Rows are points. The points of each table are mixes of a few directions, plus a little noise. How many directions does each table use, and how many do they share? Where both have some left over, give the other angles between the two spaces (their principal angles), to ten degrees, smallest first.

First, 6 rows:
[[-0.55  0.09]
 [ 0.37 -0.06]
 [-0.50  0.09]
 [ 0.43 -0.07]
 [ 0.14 -0.03]
 [ 0.11 -0.02]]
Second, 5 rows:
[[ 0.05  0.04]
 [-0.14 -0.11]
 [ 0.17  0.14]
 [ 0.41  0.35]
 [-0.48 -0.41]]
Directions: first 1, second 1, shared 0; angles 50

First, 8 rows:
[[-0.28  0.24  0.31 -0.24]
 [ 0.15  0.06 -0.26 -0.28]
 [-0.33  0.23  0.03  0.68]
 [ 0.13  0.02 -0.36  0.17]
 [ 0.03 -0.02  0.14 -0.44]
 [ 0.37 -0.30 -0.42  0.32]
 [ 0.02 -0.02  0.17 -0.46]
 [-0.10 -0.21  0.39  0.24]]
Second:
[[-0.81 -0.80  0.13 -0.17]
 [ 0.08  0.08 -0.01  0.02]
 [-0.05 -0.05  0.01 -0.01]
 [ 0.50  0.49 -0.08  0.11]
 [ 0.06  0.06 -0.01  0.01]
 [ 0.35  0.35 -0.06  0.08]
 [-0.13 -0.13  0.02 -0.03]]
Directions: first 3, second 1, shared 0; angles 60

First, 9 rows:
[[ 0.10  0.15 -0.09 -0.03  0.32  0.31  0.01 -0.05]
 [-0.31  0.01  0.07  0.32 -0.16  0.04  0.21  0.81]
 [ 0.02 -0.05  0.02 -0.05 -0.07 -0.09 -0.03 -0.10]
 [ 0.00 -0.46  0.20 -0.24 -0.82 -0.98 -0.23 -0.63]
 [-0.01  0.24 -0.10  0.14  0.41  0.50  0.13  0.35]
 [ 0.17 -0.03 -0.02 -0.19  0.01 -0.09 -0.13 -0.49]
 [-0.17  0.16 -0.03  0.25  0.20  0.34  0.19  0.63]
 [ 0.16  0.07 -0.06 -0.13  0.19  0.11 -0.07 -0.31]
 [ 0.04 -0.07  0.02 -0.07 -0.09 -0.14 -0.07 -0.21]]
Second (9 x 8):
[[-0.33 -0.31 -0.29 -0.09 -0.12 -0.38  0.11  0.02]
 [ 0.01 -0.24 -0.03 -0.16  0.58  0.86  0.28  0.11]
 [ 0.12 -0.02  0.08 -0.05  0.31  0.53  0.10  0.05]
 [-0.22 -0.26 -0.19 -0.09  0.07 -0.05  0.13  0.05]
 [-0.27 -0.35 -0.24 -0.14  0.15  0.06  0.20  0.07]
 [ 0.16  0.31  0.14  0.15 -0.34 -0.41 -0.24 -0.09]
 [-0.06 -0.04 -0.05  0.01 -0.05 -0.12  0.00  0.00]
 [ 0.61  0.87  0.55  0.37 -0.52 -0.40 -0.54 -0.19]
 [-0.01  0.03  0.00  0.03 -0.08 -0.11 -0.04 -0.02]]
Directions: first 2, second 2, shared 0; angles 30, 80

First (11 x 11):
[[-0.05  0.07 -0.09 -0.25 -0.44 -0.24 -0.34 -0.20 -0.20 -0.35  0.09]
 [ 0.06 -0.07 -0.20  0.40  0.37  0.28  0.21  0.29  0.04  0.05 -0.18]
 [-0.06  0.10  0.07  0.07  0.25  0.34  0.02  0.16  0.42  0.67  0.46]
 [-0.07 -0.04  0.33 -0.33  0.17  0.14  0.16 -0.31  0.10  0.32  0.48]
 [-0.12  0.19  0.29 -0.23 -0.05  0.08 -0.04 -0.16  0.21  0.38  0.69]
 [ 0.13 -0.20 -0.46  0.32  0.19  0.15 -0.02  0.27 -0.16 -0.24 -0.57]
 [ 0.03  0.17  0.23  0.18 -0.03 -0.14  0.17  0.12  0.05 -0.02 -0.05]
 [-0.29 -0.06  0.02 -0.17 -0.21 -0.29  0.08 -0.42 -0.15 -0.51  0.25]
 [ 0.16  0.01 -0.22  0.41  0.04 -0.05 -0.13  0.60  0.32  0.38 -0.72]
 [ 0.31  0.04  0.04  0.10  0.24  0.32  0.15  0.10 -0.40 -0.22 -0.04]
 [-0.10 -0.21  0.00 -0.49 -0.51 -0.61 -0.26 -0.44 -0.22 -0.47 -0.43]]
Second (11 x 11):
[[-0.04 -0.01 -0.02  0.01 -0.03 -0.03  0.01 -0.03  0.02 -0.03  0.01]
 [-0.02 -0.01 -0.01  0.00 -0.01 -0.02 -0.01  0.00  0.01 -0.01  0.00]
 [-0.54 -0.05 -0.28  0.27 -0.29 -0.48  0.07 -0.13  0.23 -0.49  0.03]
 [-0.22 -0.02 -0.11  0.11 -0.12 -0.20  0.04 -0.06  0.10 -0.20  0.02]
 [-0.58 -0.04 -0.30  0.28 -0.30 -0.52  0.09 -0.15  0.25 -0.52  0.04]
 [-0.41 -0.02 -0.22  0.21 -0.22 -0.37  0.07 -0.11  0.18 -0.39  0.04]
 [ 0.70  0.06  0.37 -0.33  0.37  0.64 -0.09  0.19 -0.30  0.64 -0.02]
 [-0.34 -0.03 -0.20  0.17 -0.18 -0.32  0.05 -0.08  0.15 -0.32  0.03]
 [ 0.55  0.05  0.29 -0.27  0.29  0.51 -0.08  0.14 -0.22  0.50 -0.04]
 [ 0.85  0.07  0.46 -0.43  0.45  0.79 -0.12  0.22 -0.36  0.79 -0.05]
 [ 0.03  0.01  0.02 -0.01  0.01  0.03  0.00  0.01 -0.01  0.02 -0.01]]
Directions: first 6, second 1, shared 1

First, 10 rows:
[[-0.09 -0.09 -0.07  0.03 -0.08  0.03  0.03  0.11  0.19 -0.24  0.03 -0.32
   0.01  0.17]
 [-0.06 -0.05 -0.05  0.02 -0.05  0.02  0.02  0.07  0.12 -0.15  0.02 -0.20
   0.01  0.11]
 [-0.16 -0.16 -0.13  0.06 -0.15  0.06  0.06  0.20  0.34 -0.44  0.06 -0.58
   0.02  0.31]
 [-0.06 -0.06 -0.05  0.02 -0.06  0.02  0.02  0.08  0.13 -0.16  0.02 -0.21
   0.01  0.11]
 [-0.04 -0.05 -0.03  0.02 -0.04  0.02  0.02  0.05  0.09 -0.11  0.02 -0.16
   0.01  0.08]
 [-0.16 -0.16 -0.13  0.07 -0.15  0.06  0.06  0.20  0.34 -0.43  0.06 -0.58
   0.02  0.30]
 [ 0.26  0.24  0.20 -0.10  0.24 -0.09 -0.09 -0.31 -0.53  0.68 -0.10  0.91
  -0.03 -0.48]
 [-0.18 -0.17 -0.14  0.07 -0.17  0.06  0.06  0.22  0.37 -0.48  0.06 -0.63
   0.02  0.34]
 [ 0.12  0.11  0.10 -0.05  0.11 -0.04 -0.04 -0.14 -0.25  0.32 -0.04  0.42
  -0.01 -0.22]
 [ 0.39  0.37  0.30 -0.15  0.36 -0.14 -0.14 -0.46 -0.80  1.02 -0.14  1.36
  -0.04 -0.72]]
Second:
[[-0.38 -0.03 -0.34 -0.50 -0.11 -0.61  0.73 -0.59  0.14 -0.34  0.02 -0.39
  -0.22  0.25]
 [ 0.22  0.01  0.21  0.31  0.06  0.38 -0.44  0.36 -0.10  0.21 -0.01  0.23
   0.13 -0.14]
 [ 0.04  0.00  0.03  0.04  0.01  0.05 -0.07  0.06 -0.02  0.03 -0.01  0.04
   0.02 -0.02]
 [-0.14 -0.01 -0.12 -0.19 -0.03 -0.23  0.27 -0.22  0.06 -0.12  0.01 -0.15
  -0.09  0.09]
 [-0.32 -0.02 -0.30 -0.44 -0.09 -0.54  0.63 -0.51  0.14 -0.30  0.01 -0.33
  -0.19  0.21]
 [-0.08  0.00 -0.08 -0.11 -0.02 -0.13  0.17 -0.14  0.04 -0.08  0.00 -0.09
  -0.05  0.05]
 [ 0.38  0.03  0.35  0.53  0.10  0.65 -0.76  0.61 -0.16  0.36 -0.02  0.41
   0.24 -0.24]
 [ 0.28  0.02  0.26  0.37  0.07  0.46 -0.54  0.45 -0.11  0.26 -0.02  0.29
   0.17 -0.18]]
Directions: first 1, second 1, shared 0; angles 70
